Every row gives one point. Examples show where two turns around zero, p and q, send a point. Where does a point land after both, in the order given? Backwards means that the second turn is done in reverse. Each puzzle has new turns, and all numbers are rounded.
(in the rows, 128 means zero)

Turn p:
[161 144 163] => [138  97 167]
[113  84 108] => [116 124  79]
[106 130 132] => [109 140 129]
[118  99  87] => [136 141  79]
[142 184 149] => [142 138 187]
Turn q:
[199 131 148] => [184 171 151]
[115 135 167] => [140  97 153]
[122 108 112] => [124 128 102]
[126 120  93] => [110 145 102]
[ 78 147 120] => [ 82 100 133]
Where do these land?
p, then q: [125  89 130] => [111 130  93]
q, then p: [159 121 143] => [153 112 147]
q, then p: [118 112 153] => [134 104 109]
p, then q backwards: [109 190  86] => [201 150 114]

Turn p:
[117 149 132  96 116 102] => [ 90 132 130 148 109 115]
[ 92  36 119 106 144 116] => [104 160 159  54 169  96]
[176 154 148 128 108 182] => [178  86 144 143  85 140]
[101 115  40 126 132 138] => [108 101  64  81 153 102]
[108 163 127 130 151 132] => [118 141  99 133 109 154]
[133 161 166 150  99 131] => [131 110 149 170 121 164]
[156 135 156 144 145 103] => [151 158 139 163 132 128]
[141 111 137 144 130 120] => [144 137 140 133 146 125]
Turn q:
[135  76 140 116 100  88] => [115  97 132 126 133 193]
[148  99  74  89 124 137] => [113 120  60 106 119 144]
[126 168 128 114 158 135] => [138 136 133 101 134  85]
[162 157 152 153 112 170] => [144 120 143 159  78  93]
[125  96 142 155 162 110] => [150 109 134 150 172 140]
[ 88 144  94 158 108 104] => [ 76 164 137 145 152 128]
[117 156 144 170  95  93] => [ 87 130 182 154 130 126]
[144 128 165  91 191 167] => [208 115 119  95 128 102]
[107 130 112 106 101 146] => [117 161 114 115 106 141]
Where do these land?
p, then q: [108  89 141 115 145 157] => [147 127 136  81 101 132]
q, then p: [ 94 179  87 120 127  91] => [ 65 168 110 127 102 146]
q, then p: [135 123 107 144 121 151] => [126 113 106 137 151 132]
q, then p: [149 133 152 157  79 129] => [126 103 165 133 158 165]
p, then q: [150  87 151 151  87  84] => [169 100 171 141 174 114]
q, then p: [155 180 112 158 162 165] => [107 154 118 180 176  99]
p, then q: [147 118 140  67 139 105] => [ 88 127 183 114 126 142]
q, then p: [ 87 115 133 113 165 140] => [154 142 102 143  88 114]

Turn p:
[123 131 118 116 110 145  89 107] => [119 114 123 121 143  83 124 113]
[113 143 121 126  85 139 139 118] => [110 112 130 157 103 105 122 121]
[134 121 133 138 133  91 125 112] => [111 125 155 122 149 147 127 131]
[126 134 139 153 148 140  61 110] => [136 104 109 104 183 117 115  93]
[116 157 137 129 100 121 151 143] => [134 119 137 173 109 133 127 129]
[144 122 100 149 116 136 145 126] => [103 111 111 123 110 137 145 138]
[111 108 119 149 145 102 135 150] => [118 141 118 132 145 160 112 156]
[141 104 145 151 146 136 139 130] => [134 125 121  99 118 159 117 126]
[156 100 137  31 137 135 138 163] => [184 175 158 101 100  83 147 178]
[121 122 127 122 143 143 146 112] => [121 150 123 118 112 130 128 113]
[122 166 132 142 145 120 140 137] => [138 133 122 158 136 153 143 111]
Turn q:
[ 89 151 140 152 140 128 117 113] => [132  99 131 149  89 109 131 131]
[160 142 104 155 116 109 128 158] => [131 122 134 146 183 107 120 132]
[115 121 140 106 124  97 157 100] => [119 124 123 103 117 135 179 130]
[156 104 158 166  96 124 146 108] => [177 160 131 114 136  94 152 134]
[143 108  90 106 138 151 139 133] => [113 151 153 126 145 165 116 115]
[154 131 135  99 137 134  98 121] => [136 124 100 113 133 149 108 102]
[ 90 109 117 116 107 137 143 158] => [102 139 145 122 120 138 121 177]
[135 159 123 159 121 106 105 113] => [155  88 125 145 140 108 132 120]
[146 147 148 114 142 152 126 116] => [137 142 100 143 116 141 125 104]
[ 93 109 127 107 159 142 121 160] => [ 79 134 135 119 101 133  97 134]
Where do these land?
q, then p backwards: [135 138 130 154  95 119 143 148] => [124 134 110 103 125 111 104 156]
p, then q: [111 152 111 189 138  78 130  91] => [122 138 166 149  47 124 116 117]
p, then q backwards: [146 132 119  85 126 120 131 133] => [118 113 136 156 112 121 156 120]
q, then p: [120 149 139 116 131 152 115 148] => [115 108  99 134 144 116 124 134]
q, then p backwards: [134 122 120 148 102 130  95 154] => [113 105 146 123 116 119  95 152]
q, then p: [161 115 143 100 153 144 136 128] => [110 138 122 142 133 103 152  92]
q, then p backwards: [106 116 137 117 141 112 126 157] => [123  98 104 132 111 130 127 111]
p, then q: [124 111 156 115 118 163 117 101] => [148 100 109  91 133 146 140 123]
q, then p backwards: [109 134 113 163 117 105 138  87] => [174 157 140 106 105 121 125 131]
q, then p backwards: [134 111 111  93 158 156 147 132] => [108 122 131 144 154 112 163  96]

Turn p:
[119 146 147 118 186 149 176 152 142 116 148] => [ 90  99 138 114 107 123 126 149  65 124 157]
[152 134 152 138 135 132 128 148 140 130 132] => [139 121 130 133 124  98 116 134 105 135 124]
[155 105  88 122 114 108 147 133 116 120 124] => [123 165 128 132  88 133 125 141 153 119 115]
[ 82 144 122 158 123 155 142 122 153 159 120] => [ 87  86 132 119 155 132 148 123 135 153 103]
[154 136 148 126 153 149 124 144 152 129 149] => [133 111 110 129 123  95 120 147  98 138 146]
[130 117 157 108 145 126 152 122 162 142 136] => [107  98 111 130 124 113  98 128 113 104 134]
[133 136 137 113 154 104 106 163 157 103 139] => [143 136 117 130 134 101 148 147  91  89 136]
[106 138 154 160 135 123 130 119 119 156 104] => [137  87 156 130 141 139 126 109 125 137 103]
[119 120 145 113 137 143 125 149 118 174 127] => [120  94 147 166 134 117 123 134 138 131 146]
[103  96 112 155 112 135 105  98 101 119 122] => [145 130 140  97 133 144 146 103 178 138 131]
[134 126 100 116  81 126  97 102 102  94  87] => [155 187 132 114 158 161 120 132 170 133 116]
[138 141  96 126 112 109  89  90 103 125 124] => [168 152 104 135 133 168 143 121 155 137 120]
[137 125 106 110  75 105 142 123 100  97 153] => [117 198 120 137 112 139 127  95 141 127 132]
Turn q:
[157 144 119 144 140 114 149 120 100 130 126] => [133 132 136  94 152 144 124 133 108 117 107]
[148 120 117 154 142 154 133 126 143 137  87] => [151 103 128 113 125 102 137 149 107 157 110]
[150 123 123 108 104 140 133 125 157 126 118] => [144 121 136 117 102 120 118 151 154 133 136]
[132 156 105 135 141 148 123 115 152  96 102] => [126 147 139 110 110  78 138 141 120 134 109]
[129 123 142  97 140  86 123 168 107 140 127] => [115 111 105 108 126 165 151  91 143 113 142]
[114 142 126 148 111 157 156 108 152  90 100] => [118 152 130 130  98  98 105 156 120 157  93]
[121 108 154 100 130 134 118 151  81 139 154] => [114 127 132 149 151 179 158 115 148 133 145]
[101  92 136  99 153 103 139 128 114 148 173] => [ 97 120 127 147 134 170 127 113 110 113 182]
[ 94 125 153  93 137 119  94 114 118 153 153] => [124 132 150 164 129 143 136  80 135 122 166]
[163 154 119 140 105 133 145 114 136 142 102] => [163 121 144 101 118 123 109 142 130 125  95]
[ 86  83 120 146 118 102  97 103 109 102 146] => [ 77 124 119 158 171 107  96 109 136 137 150]
[146 158 148 163 118 140 143 136 166 131 107] => [175 142 103 121 104 113 117 139 117 138  97]
[119 154  93 148 108 152 137 142 147 136 114] => [137 115 127 142 106 102 130 153 124 107  88]
[131 108 134 119 145 111 101 143 110 121 182] => [114 142 113 139 166 145 145 121 139 106 172]
Where do these land?
p, then q: [149 126 113 110 147 114 149 140 104 120 141] => [133 145 123 149 137 138 119 139 156 116  99]
q, then p: [112 176 124 129 147 116 105 124 108 126 116] => [133 129 130 108 133 174  98 115 112 119 115]
q, then p: [113 116 114 133  75 113 139 129 136 148 108] => [151 129 126 108 151 100 133 136 172 112 116]
q, then p: [111 114 122 137 145 109 149 140 108 107 115] => [108 119 145 130 139 158 147 131 149 122 142]
q, then p backwards: [136 119 181 135 133 130 151  73 116 114 129] => [152 161 145 126 100 160 143 114  86 100 112]
p, then q: [144 146 126 113 147 120  94 131 220 106 116] => [ 67 103 109  69 135 116 176 132 129 103 120]
p, then q: [120 116 117 116  91 225  94 139 109 111 128] => [168 133 112 148  98 150 152 103  82  69 180]
p, then q: [123 128 130 126 123 113  88 140 129 140 146] => [130 134 117 100 138 127 109 148 103 121 129]
p, then q: [162 118 141 138  90 115 155 148 111 171 121] => [164 115 108 139 142  98  93  91 133 143 106]
p, then q backwards: [126 135 119 117 136 126 134 125 130 146 181] => [ 93 110 139 120 148 122 122 157 148 129 129]
p, then q: [116 129 129 143 139 135 151 137 142 108 126] => [105 126 137 132 116 149 133 109 139 134 128]
p, then q: [124 119 128 106 148 134 145 141 144 141 125] => [103 128 101 147 136 127 132 128 138 129 130]
q, then p: [127 121 121 162 144 115 110  98 107 127 111] => [158  98 136 134 115 158 128 128 129 105 140]
